Rows are points. Each copy is the shape, with its points in the same order, turned, moved and blurred by noise. Say if it was mirrored as well.
(in the rows, 128 means zero)

Shape (8 x 2):
[[ 77 109]
 [167  96]
 [173  98]
 [152 132]
 [165 208]
 [ 83 121]
 [128 129]
 [133  90]]
Copy 1 (8 x 2):
[[108  87]
 [104 174]
 [102 177]
 [132 154]
 [218 159]
 [118  92]
 [132 132]
 [ 97 143]]
Copy 1 is: mirrored
Copy 2 (8 x 2):
[[ 77 110]
 [167 122]
 [172 124]
 [144 147]
 [139 232]
 [ 75 127]
 [117 142]
 [136 111]]
Copy 2 is: only turned
Copy 3 (8 x 2):
[[167 146]
 [116  72]
 [110  68]
 [ 99 106]
 [ 33 147]
 [152 148]
 [119 123]
 [140  88]]
Copy 3 is: mirrored
Copy 4 (8 x 2):
[[ 74 101]
 [128 171]
 [135 174]
 [143 136]
 [204  88]
 [ 85  95]
 [124 122]
 [100 153]]
Copy 4 is: mirrored

Shape (7 x 3):
[[105  87 168]
 [117 184  71]
 [175  97 138]
 [112  96 135]
 [150 168  79]
 [167 116 135]
 [100 118 184]]
Copy 1 (7 x 3):
[[ 60 101 123]
 [172 119 202]
 [120 132  86]
 [ 92  95 129]
 [177 129 167]
 [125 139 109]
 [ 51 132 145]]
Copy 1 is: mirrored
Copy 2 (7 x 3):
[[135  81 130]
 [147 223 121]
 [198 115 109]
 [140 115 140]
 [167 191 112]
 [180 124  92]
 [107 102  99]]
Copy 2 is: mirrored

Shape (10 x 4):
[[129  98 148 111]
 [158  71  67 150]
 [140  60  65 171]
 [119 104 170 121]
 [136  99  72 223]
 [143 141 112 110]
 [162 117 103 150]
 [137 161 114  74]
 [109 129 140 125]
 [110 161  86 107]]
Copy 1 (10 x 4):
[[118 149  81 140]
 [149  60  59 130]
 [128  43  63 143]
 [107 157 100 156]
 [141  21 122 162]
 [145 137 110  97]
 [164  99 105 131]
 [138 162 110  68]
 [106 135 124 129]
 [123 118 127  65]]
Copy 1 is: mirrored
Copy 2 (10 x 4):
[[142 135 154  89]
 [195  55 109 115]
 [182  46 116 120]
 [127 136 172  94]
 [174  39 141 182]
 [163 148 116 134]
 [192 109 134 132]
 [154 179  96 123]
 [124 147 137 126]
 [129 145  85 155]]
Copy 2 is: only turned
Copy 3 (10 x 4):
[[118 100 113 100]
 [176  67  80 162]
 [164  53  94 187]
 [109 104 144  99]
 [195  83 141 208]
 [140 143  97 124]
 [175 110 109 139]
 [125 172  73 103]
 [109 129 133 124]
 [123 170  90 157]]
Copy 3 is: only turned
Copy 4 (10 x 4):
[[117 103 175 144]
 [158  35 117 151]
 [144  34 108 179]
 [114 129 180 160]
 [175  75  69 201]
 [137 114 133 105]
 [167  89 125 142]
 [121 125 147  69]
 [114 129 144 143]
 [108 120 101  98]]
Copy 4 is: only turned

Shape (8 x 4):
[[176  82 139 133]
 [112 212 107  95]
 [116  37 119 133]
 [129 126 144 147]
 [141 115 188 152]
 [109 131 152  65]
 [129 182  97 154]
 [161 120 158 101]]
Copy 1 (8 x 4):
[[164  95 152 140]
 [136 203  56 106]
 [ 99  73 176 107]
 [120 139 140 139]
 [140 159 173 157]
 [151 171 135  71]
 [122 164  62 160]
 [176 144 147 121]]
Copy 1 is: only turned
Copy 2 (8 x 4):
[[109  59 131 129]
 [103 219 153 160]
 [113  68  60 102]
 [143 124 126 147]
 [172  98 144 123]
 [110 158 132  77]
 [118 159 135 195]
 [114 113 159 102]]
Copy 2 is: mirrored
Copy 3 (8 x 4):
[[ 94  86 184  98]
 [168 213 137  85]
 [ 47  81 125 104]
 [126 121 144 127]
 [146  79 149 133]
 [145 127 110  53]
 [134 191 163 134]
 [139 101 166  77]]
Copy 3 is: mirrored

Shape (10 x 6):
[[172 154  73 198 138 127]
 [133 155 105 106 101 135]
 [ 78 153 132 109 155  97]
 [178  92 155 134 126 196]
 [144 156  56 134 170  92]
 [ 64  80 102 108 146 132]
 [175 137 160 137  99 155]
 [163  95 159 189  96 120]
 [104 123  49 125 140 129]
 [103 144  70 160 176 170]]
Copy 1 (10 x 6):
[[145 122 112 206 140 196]
 [139 133 104 115 119 141]
 [ 58 133 100 109 162 135]
 [183 119 202 114 158 139]
 [115 105  62 172 175 166]
 [ 84  59 125  79 159 146]
 [158 153 167 142 122 124]
 [129 103 194 181 116 127]
 [115  79  78 120 144 182]
 [112 107 108 126 172 224]]
Copy 1 is: only turned
Copy 2 (10 x 6):
[[206 111 114 189 162 116]
 [141 164 124 120 137 128]
 [ 87 145 164 155 116  94]
 [156  64 107  88 160 164]
 [182 144 181 189 112 112]
 [ 88 110 127 156  71 161]
 [153  92  97 101 173 119]
 [134  72  67 153 157  95]
 [159 147 140 181  88 162]
 [158 129 161 187 146 179]]
Copy 2 is: mirrored
Copy 3 (10 x 6):
[[196  71  90 143 107 130]
 [129 129 103  83 107 140]
 [ 95 145 105 124 174 110]
 [148  93 184 102  99 206]
 [164  75  71  96 153  98]
 [ 51  84 115 110 152 155]
 [151 137 160 111  84 159]
 [129  96 166 163  65 120]
 [113  67  65  96 140 140]
 [149  73  77 139 160 182]]
Copy 3 is: only turned

Shape (13 x 8):
[[ 80 186 138 148 171 175 124 181]
 [100 130  98 123  81 113 149  76]
 [127 102 114  99  98 128 134 129]
 [ 76  89 112 100  84 164 205  76]
 [ 70 155 159 157 176 148 110 138]
 [140 102  66 130 135  97 107 120]
 [167 149 165 181 152  48 121 183]
 [133 115  92 182  90 102  97 166]
 [132 132 117 175 158  72 137 190]
 [103 191 154  98 124 137 179 129]
 [ 41 152 158 109 135 181 114 129]
 [ 37 156 155  85 129 138 153 148]
 [172 125 146 164 141  97 118 169]]
Copy 1 (13 x 8):
[[ 78 172 109 121 167 148 176 179]
 [122 106 117 127 103 122 153  44]
 [147 107 113 111  88 143 129 103]
 [105  42 106 111  87 158 195  65]
 [ 52 145 130 122 152 121 142 156]
 [159 115  84 118 128  93  95  96]
 [154 168 171 198 125  71 107 170]
 [146 154  87 185 120 130  91 107]
 [147 150 111 184 129  72 130 166]
 [119 143 160 109 118 133 215 121]
 [ 43 140 118  84 115 164 164 133]
 [ 65 143 118  93  80 131 199 136]
 [163 140 146 170 132 112 103 160]]
Copy 1 is: only turned
Copy 2 (13 x 8):
[[146 149 113 116 211 198 139 157]
 [ 64 121 128 129  84 127 111 135]
 [118 122 113  72  90 132 119 137]
 [ 47 124  91  80  86 143 133  70]
 [130 136 136 109 207 168  90 143]
 [136  78 113 112 113  86 129 175]
 [223 167 136 139 137 107  71 176]
 [163  86  89 135  98 142  83 186]
 [191 142  89 144 156 104 100 170]
 [102 193 135 112 133 164 157 139]
 [ 79 137 137  67 181 200 105 142]
 [ 71 183 113  71 170 167 111 150]
 [215 136 131 120 129 126 100 148]]
Copy 2 is: mirrored
Copy 3 (13 x 8):
[[ 89 194 139 116 185  97  93 194]
 [128 154 128 125 116 170 122  69]
 [141 117  91 114 126 155 132 130]
 [106 168 101  82 125 206 179  92]
 [ 89 157 175 120 205 123 107 166]
 [125 102  81 152 146 132  94  87]
 [114  90 151 182 130  32 136 142]
 [105 115 109 198 109 124  86 140]
 [ 84 105 115 172 141  63 116 149]
 [134 195 141  76 137  99 147 127]
 [113 170 165  77 171 170  98 174]
 [ 95 158 150  36 136 136 115 158]
 [135  99 119 180 142  76 133 157]]
Copy 3 is: only turned
Copy 4 (13 x 8):
[[ 64 197 108 100 180 134 192 110]
 [126 167 177 130 105 115  82  79]
 [136 139 153 119 124 138  98 136]
 [105 139 231 174 129 157 101  95]
 [ 62 147 114  96 168 108 172  81]
 [122 148  86 129 115 130  63 114]
 [178 149  53 116 149  50 166 116]
 [142 164  76 119  70 126 133 116]
 [135 162  57 150 137  80 151 129]
 [123 196 186 115 188 102 147 110]
 [ 44 154 176  81 152 134 165 104]
 [ 59 165 193 113 158  95 156 138]
 [170 139  70 113 147 107 148 118]]
Copy 4 is: mirrored

Shape (13 x 8):
[[114 128 116 139 139 113 136 167]
 [115 156 146 107  53  25  95 117]
 [ 86  97 138 114 169 128 116 163]
 [139  64 134 101  96 168 150 147]
 [100 140  73 119 149 198 133 112]
 [110 121 141 142  86 130 130 155]
 [127 147 107 171 170  96  86 160]
 [119 129 167 142 129 196 170  81]
 [114 167 165 118 118 223 141 147]
 [128  80 106 153 148 138 110 184]
 [133 156 137  90  98  42 134 143]
 [159 154 127 109 105  63 135 144]
 [143 109 154 112 147 237 109 119]]
Copy 1 (13 x 8):
[[ 95 125 119 106 158 106 108 134]
 [143 219 141 141 101  66  55 162]
 [ 71 142 158 107 196 132 111 131]
 [ 68 132 196  61 121 122 151 116]
 [127 123 118  70 169 187 167 146]
 [ 94 144 161 124 119  99 133 172]
 [128  95 105 143 170 118  78 119]
 [127 145 177 117 147 144 220 125]
 [ 76 142 133 137 128 169 201 144]
 [ 77  79 165  89 162 118 102 127]
 [116 210 114 115 124  70  82 106]
 [123 173 117 118 104  84  90 108]
 [ 80 105 190 114 136 210 182 111]]
Copy 1 is: mirrored
Copy 2 (13 x 8):
[[107 128 139 137 124 120  89 170]
 [174 211  95 185  62  76  94 198]
 [ 92 108 176 135 112  95 120 172]
 [114  84 124 181  99 161 156 149]
 [ 75  66  92 110 102  98 105 108]
 [ 91 143 110 177  98 127 110 165]
 [106 156 160 134 143  81  58 133]
 [ 61 131 101 106  76 153 168 107]
 [ 47 104 121 125  41 164  98 111]
 [ 95 101 168 172 154 119 101 144]
 [185 180 115 138  77 111  90 199]
 [176 170 117 138  96 128  87 169]
 [ 69  76 149 142  62 140 142  65]]
Copy 2 is: only turned
Copy 3 (13 x 8):
[[124  89 131 150 116 108 126 166]
 [152 190 117 168  68  30 143 131]
 [ 78  87  91 132 134 104 111 167]
 [176  96  98  98 182 107  95 145]
 [115 113 121 158 197 178 151 167]
 [157 109 117 167 135  97  96 140]
 [ 88 122 135 153  63 146 117 173]
 [118 114 154 141 206 142  97  82]
 [118 121 163 181 223 133  70 155]
 [130  76  97 121 109 141  92 180]
 [140 144 156 139  94  39 154 156]
 [153 144 165 132  90  69 143 158]
 [111 129 129 120 219 164  62 158]]
Copy 3 is: mirrored

Shape (13 x 9):
[[110 135 143 116 116  97 121 157 112]
 [174 103 176  98 181  98 146 101  86]
 [185 147 126 130 152 125 182 135 135]
 [159  99 152 114 125 154  82 139 102]
 [183 166  55  80 149 122 139 107 167]
 [167 164 144  90 154 137 164 116  63]
 [ 82  89 100 121 203 121 159  91 127]
 [154  94 125 127 202 172  68 118 128]
 [139 142 137 161  16 142 122 143 163]
 [127 125  98 152 109 178 156 219 107]
 [141 132 127 122 138 154 137  63 100]
 [153 133 121 189 199 130 138 143 111]
 [183 128  85 154 136 138 176 148  54]]
Copy 1 (13 x 9):
[[139 147 145 131 164 105 121 172 128]
 [152  99 123 113 183 193 112 157 184]
 [154 161 108 121 138 196 104 143 108]
 [116 135 160  71 139 118 118 135 175]
 [ 75 204 105 160 135 191 125 119 122]
 [138 122 123  93 200 196 139 127 116]
 [ 64  81  84 162 139 160  71 180 134]
 [ 60 127 169 102 121 167  69 149 184]
 [188 165 143 118  63  71 134  98 100]
 [130 175 123  54 121  98  73 164  67]
 [ 98  92 113 123 138 164 112  95 139]
 [132 127 156 132 155 184  21 160 118]
 [139 153  87  83 189 156  62 105 102]]
Copy 1 is: only turned
Copy 2 (13 x 9):
[[110 101 119 163 118  97 117 115 115]
 [ 88  46 123  75 149 130 128 121  86]
 [147  86  65 114 143 155 145 145  93]
 [108 116 161 120 169 138  95 139 132]
 [152 111  18 129 180 147  60 119  89]
 [118 109 106  90 164 109 143 135  47]
 [ 46 106  40  78 124 117 119 105 147]
 [ 83 106 108  87 211 138  95 139 174]
 [174 165 139 202 102 180 117  94 129]
 [145 168 102 154 115 115 147 201 142]
 [104 138 100  78 158 147 121  84  97]
 [134  91  76  89 164 111 171 138 169]
 [175 129  95  64 120 106 143 166 103]]
Copy 2 is: mirrored
Copy 3 (13 x 9):
[[123 135 115 151 126 140 153  92 147]
 [160 177 159 127 173 134 104  91  69]
 [183 162  96  95 137 108  96 100 123]
 [177 120 147 131 163 198 126 106 143]
 [144 135  55  25 137 148 124  95 104]
 [169 219 132  95 151 144 151 117 121]
 [ 91 121 133  88 206  93 123 146 104]
 [144 110 151  86 207 191  71 119 138]
 [197  65 118 128  59 134 168  97 183]
 [172 136  61 154 153 143 144 153 206]
 [164 140 171  66 144 132 135 135 115]
 [135 161 121 113 151 120  49 141 158]
 [182 190  92 121 125 141 108 187 126]]
Copy 3 is: mirrored
Copy 4 (13 x 9):
[[ 82 142 126 119 109 136 111 122 107]
 [121 178 111 104 183 156  51  82  92]
 [128 121 105  91 200 155 125 126 115]
 [112 141 156 164 143 169  72 143  81]
 [156 140 145  98 168 222 185 101 129]
 [147 167 116  61 161 165  86 149  94]
 [174 110  90 118 114 147  99  38 105]
 [159 133 110 193 146 208  91  99  71]
 [ 88 104 185 164 143 105 140 188 169]
 [106  55 135 116 128 135 130 177  56]
 [193 157 130 126 145 151  88 120 129]
 [146 126  61 152 175 137 127 116  61]
 [166 127 132  85 181 117 128 147  42]]
Copy 4 is: mirrored

Shape (14 x 11):
[[ 59 141 185 138  76  54 109  75 187  97 140]
 [158 175  75 109 113 125 164 154 116 162 119]
 [130 117  80 159 139 118 149 137  94 194  63]
 [115 182 123 120 129 160  65 153 112 168 175]
 [104  92 112 145  79  64 115 100 117  49 111]
 [180 135 157 111 133 138  88 186 104 143 134]
 [111 119 167 128  96  69  79  79 197 130 161]
 [ 78  73 115 158  77  91 116 123 201  83 138]
 [ 85 100 178 130  61  73 147  92 177 133 178]
 [130 113  75  69 178 152 152 150  80 157  91]
 [169 159  77 110 165 117 135 116 145 184 125]
 [126 106 123 117  64 146 110  90 143 114  93]
 [128 127 136 133  94  92  93  80 138 167 208]
 [131 126 137 163 137 146 146 101 132 102 133]]
Copy 1 (14 x 11):
[[104 146 141 150  35 133  93 119  47  65  84]
 [163  86 100 133  80 132 153 126 177 167 163]
 [147  89 115 132 124 110 119  95 135 228 125]
 [138 135 101 116 136 169  84 124 157 102 199]
 [143  75 200 177  75 147 108 162  70 115  89]
 [126 155 164 111 112 147  98 152 195 151 178]
 [137 166 140 135  64  89  61 135  92  64 106]
 [105  76 150 176  76  95  67 139 111  78  64]
 [ 90 140 101 145  41 100  90 172  80  84  92]
 [166  57 129  52 137 144 132 143 165 193 141]
 [195 117 102 105 116  92 142 106 167 145 151]
 [167 108 132 148  65 164  67 152 133 147  75]
 [149 160  95 145 102  95  80 174  91  92 155]
 [132 126 126 143 126 149 137 152 136 119  80]]
Copy 1 is: mirrored
Copy 2 (14 x 11):
[[ 82 128 216 138 183 160 157  90 173 151 125]
 [111 119  79 142 107  60 164 100  88 128  88]
 [141 137  77 167 139 101 102 144  62 160  75]
 [ 92 112  95 110  87  85  96  73 131 144 180]
 [114 126 196 194 121 149 145 137 156  66  82]
 [110 119 116  96  63  55 113 165 136 124 130]
 [120  93 196 100 173 136 137  89 183 143 111]
 [116 152 156 147 185 145 133 108 209  91  77]
 [154 139 186 142 175 105 184  94 200 161 125]
 [126 113  85 161 130  32  98 143  46  84 115]
 [107  66  72 115 151  72 135 113  74 140  99]
 [147 138 167 121 117 130 136  92 122  85  88]
 [159  70 137 137 125 109 143  76 183 160 143]
 [134 125 109 142 129 143 171 145 125 101 143]]
Copy 2 is: mirrored

Shape (16 x 11):
[[ 94  87 118 122 150 143 157 152 124 149 170]
 [113 121 159  59 146 121  95 181 145 120 147]
 [ 97 162 137 147 101 170 115 126 147 122 119]
 [159 151 115 141 115 161 187 168 120 134  57]
 [120 186 123 142 134 192 133 127 205 122 128]
 [208 154 135 139  86 128 119 183  84  92  99]
 [126 122 149 117 174 133 147 131 136 197 176]
 [117 143 128 125 166 156 124 114 172 102 136]
 [126 118 152  68 160 130 103 113 169 109 138]
 [201 151  77 165  79 149 156 168 129 104  98]
 [182 132  89 103  69  94 115 171 129 121  80]
 [132 100 169 111 117 125 127 112 124 150 123]
 [ 98 155 150 144 162 145 108 138 204 144 138]
 [ 97 128 140 128 183 106  96 135 145 123 130]
 [171 145 134 142  76  87 194 173 111 105 117]
 [109 145 115  54 153  99 133 123  95 160 154]]
Copy 1 (16 x 11):
[[111 121 135  93 134 141 185 168  76 131 131]
 [ 99 162 174 105 177 172 160 134 134 121 173]
 [126 137 136 133  85 129  95 135  92 125 162]
 [185 132 188 180  85 172 123 126  93 127  84]
 [122 132 125 134  51 184  96 127  64  98 190]
 [204 154 180 185 140 123 118 138 154  72 127]
 [129 140  89 132 145 166 202 141  72 149 153]
 [ 92 106 116 130 105 174 121 122  80  87 162]
 [ 93 110 131 117 166 183 124 123 116 114 175]
 [214 119 170 165  75 149 113 173 128  69 105]
 [195 130 172 142 121 178 109 156 192 122 124]
 [130 109 128 158 162 146 133 155 107 156 140]
 [ 72 148 121 146  89 181 133 144  86 123 189]
 [ 68 143 118 130 134 155 154 125 124 113 135]
 [190  90 194 171 102 124 167 144 149 109 125]
 [135 129 116  90 158 161 183  86 136 147 134]]
Copy 1 is: only turned
Copy 2 (16 x 11):
[[127 101 162  79 165  87 144 120 132 133 163]
 [ 67 131 181 116 167 110  96  93 163 128 102]
 [ 98 106 115 162 142 144 136 127 112 118 153]
 [ 98 111 152 139  85 129 174 181  98 188 122]
 [114  72 119 168 145 171 164 151 159 104 126]
 [ 65 198 153 150 113 133 118 203 122 179 130]
 [162 107 180 114 189 120 138 104 161 173 159]
 [138  98 122 124 137 144 122 130 154 104 112]
 [113 107 147 114 138 130  79  98 184 124 107]
 [ 83 158 118 139  95 122 175 227 141 167 146]
 [ 44 175 114 135  93  96 140 158 161 192 122]
 [125 126 157 134 119 109  93 102 143 165 171]
 [137  97 138 174 162 129 154 102 164  98 114]
 [144 133 133 122 164 102 115  95 137 122  99]
 [ 87 197 166 110  79 135 180 153 131 168 157]
 [101 131 133  62 177 139 113  76 145 192 130]]
Copy 2 is: only turned
Copy 3 (16 x 11):
[[ 95  82  78 137 130 135  97 158 137 109 125]
 [106  97 132 126  90 153  65 158 148 193 147]
 [176 140 117 138 114 166 109 130 122 127  83]
 [191 106 109 111 112 152 197 184 161 127 112]
 [193 141  71 125 147 168 107 102 154 169  82]
 [185 133 183  50 126 138 147 191 131 133 160]
 [ 87  98  94 175 165 142 122 125 159 141 156]
 [151 104  83 128 141 126 102 116 127 178  99]
 [140  78 115 147 104 137  82 102 122 203 133]
 [202 127 113  36 136 126 166 161 160 104 137]
 [167 104 166  53  62 125 148 147 174 137 159]
 [140  81 147 156 116 143 127 124 120 128 149]
 [139 121 111 149 155 154  92 102 167 175  68]
 [100  99 133 137 128 113 110 128 123 178  87]
 [192 109 151 112 130  89 136 194 174 102 157]
 [ 90 128 101 162  88 110 138 134 129 165 181]]
Copy 3 is: mirrored
Copy 4 (16 x 11):
[[115  97  74 112 147 116 127 149 138 103 158]
 [150 107 159 111 158 129 102 208 116  84 148]
 [132 146 131 150 142 168  98 114  97 150 171]
 [ 91 133 120 249 150 129 136 139  93 141 142]
 [135 144 134 183 162 196  90 118 156 144 192]
 [115 166 116 217  94 158 116 209  56 113 114]
 [132  95  91 121 128 107 119 184 172 156 179]
 [136 120 135 140 153 193 115 142 157 133 137]
 [167  98 168 123 137 164 119 166 157 110 127]
 [113 189  91 246 115 162 130 149  94 103 133]
 [146 194 140 211 110 110 142 173  86  86 119]
 [148 103 128 138 100 115 119 156 117 147 129]
 [136 143 137 129 170 156  73 148 168 154 168]
 [128 134 134  97 165 146 116 177 145 146 116]
 [ 61 150 122 204  73 115 115 160  97  91 127]
 [128 120 145 111 120 111 192 187 136 113 170]]
Copy 4 is: mirrored

Shape (17 x 12):
[[124  90 138 104 142 117 153 119 118  97 133 165]
 [ 73 164  94 132  80 153 138  98 106 108 148 145]
 [141 107 145 104 152 107  83 113 206 126 123 156]
 [184 161 168 113 148 185 130 175 118 147 122 124]
 [ 58 117 110  87 106 139 159  97  87 137 113 101]
 [ 75 145 116 121  86 150 136  75  51 103  75 121]
 [167 105 130  53 140 127  84 127 135  80 189 115]
 [101 133  73 112 116 138 167 115 108 142 122 117]
 [117 136  82 134 107 109 134 125  74  96 116 118]
 [192 187 143  74 132 142 130 167 160 140  67 120]
 [141 142 164  94 127 140 104 174 129 154 111 133]
 [136  98 144 136 193 112  96 147 162 113 122 118]
 [101 162  77 105 105 127 119  94  11 163 136 134]
 [186  69 127 109 169 158  97 116 175 125 114 151]
 [169 140 156  99 209 116 129 102 130 119 147 145]
 [205 144 172 113 110 112 138 157 123 165 116 133]
 [101 143 110 136  78 133 141  69  91 131 132  77]]
Copy 1 (17 x 12):
[[ 92 110 133 133 102  97 128 117 154 134 105 161]
 [ 99 160 110  95 150 160 156  96 113  83 142 166]
 [ 78 166 137 166 140  91  81 144 168 178 160 122]
 [134 144 163  75 147  68 155 192 172 115 124  95]
 [104 119  76  64 121 170 138 104 126 143 105 148]
 [125 164  98  86 152 186 169  90 140 118  66 161]
 [ 85 120 132 116 128 103  33 154 193  84 124 136]
 [141 119  83  90 123 147 151 121 135 127 151 158]
 [150 139  86 135 121 152 143 123 140  89 102 156]
 [141 186  97  89 163  56 139 204 192 152 133 126]
 [105 165 131  97 124  99 133 199 151 142 115 104]
 [109 111 133 172 140  84  98 150 148 156 122  87]
 [182 158 124  69 105 196 132 133 108 100  98 186]
 [109 113 170 153 142 100 106 148 216 170 156 120]
 [141 128 165 115 136  52  76 127 146 147 112 137]
 [144 186 134  99  81  65 143 174 186 128 123 107]
 [137 164  84  78 127 173 133  71 145  98 122 119]]
Copy 1 is: only turned
Copy 2 (17 x 12):
[[145 123 148 146  84  86 126 145 151 157 122 121]
 [136 153 151  98  59 163 118  62 154 123 134 157]
 [147  92 113 101 145  56 136 146 195 117 121 136]
 [184 131 149 120 151 180 104 203 155 118  92 116]
 [147 149 108  89  49 142 116  75 125 154 147  74]
 [137 173 135 100  57 161 140  60 107 144  77 109]
 [193  88 151 133  76  78  97 164 169  67 115 112]
 [161 165  99 115  79 154 120 103 153 141 157 122]
 [137 182 111 141  56 149 137 115 122 115 120 148]
 [157 147 101  73 123 169 135 211 208 119  70 114]
 [135 115 116  98 138 152 113 172 147 126 105 104]
 [143 142 124 138 171  74 148 149 157 107 137 109]
 [166 182 105  72  58 159  83  99  58 134 125 154]
 [195 120  98 149 152  62 120 143 199 146  97 137]
 [192 138 168 102 126  63 144 189 142 125 139 130]
 [165  94 102 108 133 166 148 202 137 150  94 150]
 [169 135 108 106  66 172 165  57 125 122 123 127]]
Copy 2 is: mirrored
Copy 3 (17 x 12):
[[127 100 120 115 163  80 101  85 135 138 158 152]
 [153 179 106 160 110 115 105  74 109 188 142 130]
 [127  89 122 138 150 109  66 163 174 119 101 138]
 [119 142 147 101 145 122 150 162  88  82 158  88]
 [147 144 113 143 135  84 128  58 155 195 162  71]
 [196 156 120 122 138  88  98  43  92 195 140  69]
 [121  91  91 117 109 114  57 149 150 114 216 127]
 [154 130 105 162 133  96 157  95 128 185 155 107]
 [176 109 118 117 110 100 127  90  93 198 159 123]
 [145 129  88  87 142  90 152 196 110  99 111  76]
 [104 134 146  97 136  95 118 163 119 131 135  84]
 [119  52 148 111 138 141 105 131 152 117 121 122]
 [169 161 127 131 160 117 119 103  83 249 205  86]
 [137  56 137 164 168  99  84 155 132  80 142 120]
 [140  94 111  92 195 154 106 140 148 108 167 139]
 [153 141 160  80 153  74 143 188 122 113 156 123]
 [209 164 139 147 105 108 120  82 149 185 168  93]]
Copy 3 is: mirrored
Copy 4 (17 x 12):
[[126 117 123 139 147  87 137 163 162  96 117 135]
 [111 118 110  90 101 136 119  97 143  98 193 175]
 [182 158 133 115 182 100 113 151 165 181 129 115]
 [188  98  80 119 139 149 211 137 104 129 120 136]
 [ 54 104 126 124 120 130 172 120 170 105 178 126]
 [ 57  84 132 106 156 144 141  72 157  59 164 163]
 [163 112 100  90 171  63 141 186  99 136 180  94]
 [ 90 111  89 128 100 137 135 123 154 125 152 132]
 [ 83  89 101 134 123 129 110 118 104  97 145 130]
 [158 107 107  81 145 144 186  99 108 183  72 112]
 [143 122 137 109 149 161 183 144 106 163 116 134]
 [160 175  97 163 182 126 128 154 131 140 125  97]
 [ 53  43 107 149 132 135 150 112 103 129 189 199]
 [192 114  87 120 204 120 132 173 176 148 115 101]
 [176 132  82 155 176  61 161 129 128 145 115 146]
 [189  79 151 134 136 135 186 140 114 147  93 119]
 [102  82 136 137 114 135 139  79 151 101 197 117]]
Copy 4 is: only turned
